Rows are points. The last column is the point's height on a tilted bowl or saddle (a function of degree 2), plus a little noise. Count its main directions that bend up, bend down and stay straight.
In the rows, zero is written as 128.

Points (18 x 4):
[[236 143 190  80]
 [181 161 193 124]
 [172 145  95  71]
 [153 109 128 106]
 [ 97 169 171 161]
 [100 112 113 119]
 [149 101 160 127]
 [127 173 116 110]
 [115  66  83  88]
 [162  79 105  87]
 [ 44 120 125 137]
 [127  90 161 135]
 [175  95  18  26]
 [205 163 115  53]
 [122  91 162 138]
 [158 130  61  60]
 [146  80 182 140]
 [109 153 112 117]]
Directions: 0 up, 1 down, 2 straight

Points (26 x 5):
[[138  88 171  92 188]
 [ 95 173 122  20  45]
 [ 77  99  53 138 208]
 [109 172 129 203 138]
 [ 75 123 194  97 131]
 [ 78  80  94  57 195]
 [109 111 129  30 138]
 [142 136 145 125 140]
 [179 221  96 177 133]
 [175  24 148 115 212]
 [142 139 122 181 143]
 [159 156 138  85 124]
 [163 195  89 123 113]
 [168 133 153 152 147]
 [160 127 115 136 140]
 [ 70 171 139 118  89]
 [147  60  87  36 183]
 [ 41 118 173 129 145]
 [136 134 119 124 136]
 [108  87 119 146 182]
 [147 110 164  91 166]
 [116  79 138 110 185]
 [121 176  58 123 130]
 [ 86 211 137 176  96]
 [193  65 163 162 175]
 [111 172 149 124 103]]
Directions: 2 up, 1 down, 1 straight

Points (48 x 7):
[[147 132  90 182 116 166 158]
 [ 87 148  95 135 114 101 180]
 [142 123 102 140 139 148 119]
 [141 204 129  95 103 104 152]
 [ 90 111 158  80 129 167 163]
 [116 128 166  92 138 111 147]
 [103 121 101 231  96 132 231]
 [118 126 149  57 127 127 136]
 [107 128 143  56  96 140 138]
 [145 106 109 138 104 144 124]
 [177 146  90 104 122 106  89]
 [117 109 103 139 115 147 137]
 [134 152 120 162 131 107 168]
 [127 156 122 137  87 167 153]
 [111 136  96 127 156 126 148]
 [120 158 121 119  85 249 230]
 [ 78 135 157 108  80 129 167]
 [ 91 194  95 125  91 129 194]
 [133 187 111 166 163 101 221]
 [159  95 115  71 187 132  98]
 [136 118  92 138 133  83 153]
 [140 163 118 123 164 151 150]
 [180 148  97 148 155 129 135]
 [113 134 175 135 129 109 152]
 [164 169 197  99 147 123 189]
 [147 122 100 161 162 126 133]
 [166 106 123 129 140 148 100]
 [141 147  81 130 219 174 149]
 [161 125 154 124 117 130 126]
 [140 115 128 106 128 146 109]
 [139 108 116 125 129 113 122]
 [ 87  64 159 111 103 110 175]
 [104 141  89 121 129  83 167]
 [106 123 132 118 113 138 138]
 [172 125 157 110 176 116 133]
 [170 123 142 145 145 173 109]
 [ 85 134  93  62 124 107 157]
 [167 144 138 124 154 145 124]
 [118 137 132  81 126 127 131]
 [ 33 144  99  76 118 125 243]
 [114 145 106 135 159 139 149]
 [107  68 144 134 160 151 103]
 [ 82 199 123 158 101  97 227]
 [104 110 106 124 143 151 133]
 [139 188 160  88 123 127 168]
 [145 165  98 123 159 133 149]
 [138 104 149  97  66 140 131]
 [133 139  93 127 125 124 130]]
Directions: 4 up, 1 down, 1 straight

Points (64 x 9):
[[135 173  55 123 123 139 168  62 111]
 [ 67 125  95 177 186 137 131 126 123]
 [ 94 197  57 149  24 119 176  93 133]
 [119 183 134 115  69 181  53 111 151]
 [123 120 126  89 154  94  53  86 138]
 [109 115 147 145 115 153 137  81 134]
 [107  76 113 120 202 112  91 136 114]
 [116 151 113 172  88 118 201 149  71]
 [ 46 121 127 112 114 184 182 159 103]
 [144 216 170 118 156  51 181 213  34]
 [ 86  75  82  96 173 143 149 169 116]
 [155 156  98 186 141 149 101 100 124]
 [ 77  52  49 134  98 106 106 145 242]
 [ 86  99 199  96  49  98 148 197 159]
 [119 116 156 185 121 126 154 159  96]
 [224 195 141 137 203 201 154 100 154]
 [130  69 123 179 171 172  87 109 154]
 [109  97 102 174 115 157 239  81  88]
 [ 20 133 167 173 157 129 147  85 130]
 [155 138 144  97 127  77 133 174 122]
 [ 89  99 109  91 183  77 108 106 125]
 [118 110 150 110 147 124 143 147 100]
 [110  96 153 154  15  71 179 161 189]
 [136 112 113 157  75 151 156 100 139]
 [173 114 137 118 170 135 119  88 139]
 [166 124 105 142 185 167 129  49 158]
 [ 65 157 110  96 139 163 111 133 116]
 [184 223 104 118 196 126 226 101  29]
 [116 158  63 100 136 119 110 113 121]
 [ 99  38  95 185  76 121 199 107 154]
 [ 91 143  76 157 108 171 129 117 147]
 [ 56 125 137 102  91 142 130 157 141]
 [206  68  87 186 197 149 119 105 178]
 [ 85 165 160 104 204 109 112 143  63]
 [109 129 143 116 130 139 112 171 109]
 [135 140 173 166 150  45 176 163  84]
 [ 99 216 106 211 104 125   9 130 103]
 [141 125 117 133 139 165 160  80 125]
 [ 89  92 124 205  24 153 147 101 164]
 [167 125  87 118 142  47 171  98 123]
 [136 183 249 114 144 117  88 160 123]
 [ 79 126 194 197 106 124 155 112  89]
 [183 129 135 125 193  36  56  79 146]
 [129 172 126 127  98 121  64 150 137]
 [116 171 127 121 116 147 117 179  97]
 [120  65 139  98 105 159  99 134 154]
 [126  19 176 137  87 147  90 117 141]
 [ 72 123 157  61 125 111  93 135 130]
 [177 116 111  53 110  62 238 122 111]
 [ 76 198 128 124 102  85 144 113 104]
 [110  95 110 146 147  99  88 149 136]
 [188 104  69  73  90 169 119 101 179]
 [142 110 193 113 182 121 164 157  79]
 [120 140  97 167 154 160 128  95 126]
 [181 149 165  67 153 102 165 192  88]
 [160 161  85 136 229 127 183 138  62]
 [150  96 169 111 127 147  94  96 142]
 [ 99  91 128 182 140 136 191 120  95]
 [ 92 126  75 104  44  91 114  42 249]
 [152  95  63 136  69 150  80  85 207]
 [144 140 180  84 185 102  15 141 100]
 [101 124 111  90 143 125 139  79 144]
 [121 166  52 124  77  92 189 127 106]
 [110 154 163 140 110 121 156 170  85]]
Directions: 3 up, 3 down, 2 straight

Points (69 x 9):
[[154  90  69 140 160 113 164 132  78]
 [ 66 157 149 189 148 127 120  45 118]
 [ 89 115 132 118 229 123 160 110  80]
 [ 89 138 141  96 119  73  62 161 177]
 [ 98 224 113 188 126 110 101 100 104]
 [144 108  32 166 128 136 131 227 162]
 [162 125 136 184 123 161  52 120 189]
 [129 214 124 172 110 120 108  82  84]
 [138 119 116  85 126  73 168 149  85]
 [187  99 135 118 129 165 143 136 126]
 [164 107 128 138 171 131 124 109 124]
 [ 89 145 152 124 124  16 164  85  66]
 [143 148 119 123  47 146  89 171  75]
 [102 133 183  73 176 172 179 132 135]
 [173 180  63  94 130  99  61 109  84]
 [118 147 155 151  16 149  96 119  64]
 [158 113 140 182  68 115  70 105 150]
 [117  88 135 202 128 168  74 156 208]
 [215 109 147 104 101 122 150 156  51]
 [118 181 158 123 144 137 156  91 105]
 [158 102 147 123  96 163 183 138 102]
 [130 198 120 102 138 126 116 132 122]
 [ 70 136  63 158 147 136 125 122 123]
 [100  46 158  18  99  77 140  94  54]
 [ 95 108 101 129 140 156 122  93 138]
 [ 29 185 184  96 164 142  97 154 226]
 [204 108 131 228 157  72 100 119  77]
 [121 136 143 188  98 136 153 161 135]
 [173  81 128 210 105  96 145 137 112]
 [113 139  94  32 121 160 123 142 102]
 [129  93 162 163 129 132 134 135 158]
 [102 121  88 163 162 154 149  74  94]
 [ 97 139  99 200  58 118 137  71  79]
 [ 86 191 137  96  98  97 107 107 137]
 [ 77  81  94 133 190 112 180 166 124]
 [153 150 129 145 109 199 157 153  99]
 [140  87 101 121 154 175 184 142 119]
 [100 216 115 147 180 111  55  72 105]
 [147  84 127 157  35 172 121 119 103]
 [130 139  75 119 102 156 136  99  76]
 [ 97 109 108 115  76 137 228 152 112]
 [ 98 156 155  51 155 105 182  21  66]
 [105  93 118 118 108 150  59 118 172]
 [ 97  82 136 122 136 151 109 119 180]
 [173 108 129 151 189 168  86 230 170]
 [ 98  99  76 132 188 154  97 146 150]
 [113 126 100  94 115  91 108  35  96]
 [ 15 136  92 138  39 107 143 122 170]
 [118  76 103 109 138 187 139 125 155]
 [ 59 187 112 124 174 171 165 152 167]
 [176  66 173 111 168  73 171 107  25]
 [111 166 133 136 104 207 167  81  79]
 [151 109 134 158   7 113 127  60  68]
 [159  88 147 152 111 129  99  80 185]
 [119 125 169 180 182 165 184  71 128]
 [101 108 107 130 118  83  87  71 129]
 [158 118 127 134 137 142 177 123  96]
 [ 89 125 172 213 183 150 121 105 153]
 [136 106 108 127 131 146  82 157 153]
 [145 104  76 119 142 148  76 131 137]
 [148 112  55  89 133  79 113 187 143]
 [ 87 197 133 127 160 120 132 173 196]
 [169 134  98 154 124  92 138 129  80]
 [ 83 143  95  86 179  95  98 134 158]
 [105  57 196 116 127 101 176 154 111]
 [108 121 143  90 113 143 125 139 133]
 [120 105 179  58 182 100 170 152  64]
 [146 157 103 100 145 181  45 131 134]
 [ 88 160 132  83 169 238 148  91 127]]
Directions: 1 up, 2 down, 5 straight

Points (75 x 9):
[[145 183 121 132  89 139  78  59 189]
 [147 176 174 164  89 129 136 110 150]
 [124 124 167 138 128 177 173 101 130]
 [104 133 118 157 164 122  32 194 188]
 [157 157 119 182 108 129  52 119 180]
 [ 71  67 119 134  98 142  90 134 153]
 [162 160  97  94 171 147 142 152 144]
 [148  71 140 118  97 113 162 215 129]
 [121 117 133  99  71   7  95  95 214]
 [122 128  41  59 135  90 142 108 191]
 [ 97 118 137  56 114 131 223 155 134]
 [143  91 176 145 136 212 152  69 151]
 [140 131  54 113 127  81 154 159 164]
 [109 172 235  87 151  42  87 118 181]
 [103 140  58 143 115 135 101 111 178]
 [164  81 192 112 150  22 126 157 164]
 [194  72  85 172 207 100 186  76 162]
 [ 81 101 130 107 179 221 112 186 167]
 [166 136 144 114 100 196 147 160 149]
 [113 131 101 114 112 156 129 143 149]
 [100 169 145 133 138  83 157  56 162]
 [ 72  66 109 132  95 136 104 168 144]
 [106 121 156  18 130 180 170  94 169]
 [121 110 101 110 185 201 161 148 140]
 [148 114 121  95 173 144  94 112 135]
 [101 100 114  67 166  95  66 162 177]
 [206 148 134  72 102  95 167 109 159]
 [159 160 143 144 124 115 101 142 145]
 [107  97 150 200 170  61 119  99 156]
 [ 75 189  85  76  58 120  70 114 239]
 [133 127 167 117  31  90 209  67 180]
 [105  69  39 149  67 104 152 126 165]
 [149 104 170 154 143 101 156 195 120]
 [147 177  91 150 111 104 100 130 174]
 [138 106 182 186 182 124 101 218 150]
 [193 176 122 139  78 104 146 138 170]
 [135 120 123 157  92 138  55  32 195]
 [ 51  66 186 186 125 145 119  78 149]
 [126 184  94  73  73  67 114 198 211]
 [145  80 131 132 116 112 151 163 126]
 [149 169  75 176 237 102 133 139 168]
 [114  78 143 109 158 106  95 206 151]
 [ 59 156 158  73  10 113 122  85 218]
 [151 159 139  96  78 107 227 179 140]
 [119 124 136 105 133 119 143 103 135]
 [119 174 113 137 155  95 130  72 160]
 [ 76 117 142 161  56  85  76 150 165]
 [142  75 222 110 193 100 124  97 134]
 [130 154 121 149 172  78 105 140 151]
 [148 110 105 143  55 146 133  63 188]
 [113 115  64 142 199  97 148 132 146]
 [156 156  99  99  98 144 176 129 158]
 [184  99  70 135 201  91 155 120 149]
 [119 124 120  87 166 132 200 100 131]
 [145  78 167 180 148 128 150 100 131]
 [160  95 129 188  93 139 117 141 150]
 [120  95 115 124 153 126 207  98 124]
 [146 136  65 108 124 134 127  88 171]
 [164 127 146 108 139 124  95  40 148]
 [105 155  75 112 163  98  84  88 178]
 [ 97 206 138  88 114 158  56  68 202]
 [132 198 112 182 182 113  76 186 185]
 [110 141 179  96 108 206  80  94 172]
 [109  99 132  95 120 175 106 172 151]
 [ 97 137 156  62  61 118 119 109 179]
 [151 230  97 165 140 120 150 132 179]
 [120 210 106  86 127 143  85 149 191]
 [161 197 154  81 163 101 138 108 142]
 [ 84 153 158 164  85 209 119 140 163]
 [103  87  69  64 135 152 150  93 169]
 [132  99  64 139  87 124  95 160 175]
 [185  96 107 124 151 174  77 154 154]
 [174 197 173  64 117  75 137 148 160]
 [133 169  62  90 180  97  46 130 194]
 [176 126  91 112  80 112 152 108 172]]
Directions: 7 up, 1 down, 0 straight

Points (65 x 9):
[[152 139 144 132 166 147 165 112 181]
 [135 134  75  98 142 249  86  97 241]
 [ 96 128 169 192 175 152 147 114 181]
 [149 134 159 116 151 111 137 114 144]
 [129  64 106 156  82 127 153 117 102]
 [111 123 117 131 183  98 161 150 165]
 [175 135 117  96 121 110 143 170 159]
 [151  99 113 115  88 158 111 145 137]
 [110 137 105  58 142 147 115 194 197]
 [117 108 194 141 148 131 125 102 132]
 [147 125 192 160 116  99 151 132 108]
 [129 136  60 109 169 121 177 149 157]
 [152 164 182 126 149 191 114 115 144]
 [ 53 121 173  93  89 132  75 113 154]
 [119 130  69 127 146 111  73 133 128]
 [147 139 134 171 143 109 112 148 117]
 [133 101 130 110 129 115 156 146 137]
 [ 60 129 126 120 186 157 139 117 220]
 [119  86 125 127 159 160 152 123 186]
 [114 120  90 182 163 154 141 121 174]
 [148  50  84 177 202  94 178 146 209]
 [118 132  85 142 117 115 163 139 104]
 [133 165 133 153 140 157 127 105 147]
 [142 101 204 143 167 116  90 145 159]
 [125  87  91 148  96 111 112  76  92]
 [160 208 118 119 159 134 118 135 168]
 [176 143 135 152 111 132 130 200 182]
 [161 114 135 146 144 149  97 112 144]
 [ 89 141 149 121  86 161 159 139 148]
 [165 148 167 134 136 139 108  76 133]
 [136 145 128 159 134 204  89  76 191]
 [140 105 174 153 113 106  95 175 131]
 [ 88 153 185 122 104 168 120 115 128]
 [115 116 168 132 140 169 173 147 169]
 [113 164 185 149 150 120 167 150 168]
 [ 84  86 153 175 162 144 125 131 169]
 [125 142  82 133 130  85  90  94  76]
 [ 85  72 122 103  89 144 145  95 141]
 [102 135 115 146 118 126 105 176 144]
 [151 153 119 111  95 130 149 113 139]
 [144 129 175 119 124 160 116 133 129]
 [150  81 146 202  96 101  91 116  85]
 [ 99 113  93 152 118  90 151 100  64]
 [ 64 101 127  90 156 189 202 148 242]
 [114 104 129 125 144 134 148 115 147]
 [165 156 100 143  98  99  97 133  96]
 [199  83 111 131 140 108 154  69 159]
 [ 98 164 117 123 124 202 127 153 188]
 [133  91 102 134 117 137 131  76 140]
 [147 127 124  87 151 113  95 152 162]
 [ 67  96 146 145 161 115 124 109 156]
 [143  90 120 132 159 126  94 176 169]
 [123 160 176 167 156 143 158 156 173]
 [ 96 139 114 106 144 120 179 153 173]
 [118 153 141 140 126 119  95 117 122]
 [139 139 112 102 162 128  91 155 164]
 [115  98 113 111  90 110 128 100 104]
 [142 108 111 180  96 149 171 119 142]
 [ 66 105 155 109 113 117 137 172 140]
 [175 101 132 136 129 139 140 139 148]
 [ 68 154 174  69  88  97 124 159 205]
 [137 125 105 127  95 104  81 148 116]
 [105 153 115 178 121 120 103 149 126]
 [129 114 116 103 118 118 124 108 124]
 [126 130 114 166 107  99 131 112  67]]
Directions: 5 up, 1 down, 2 straight
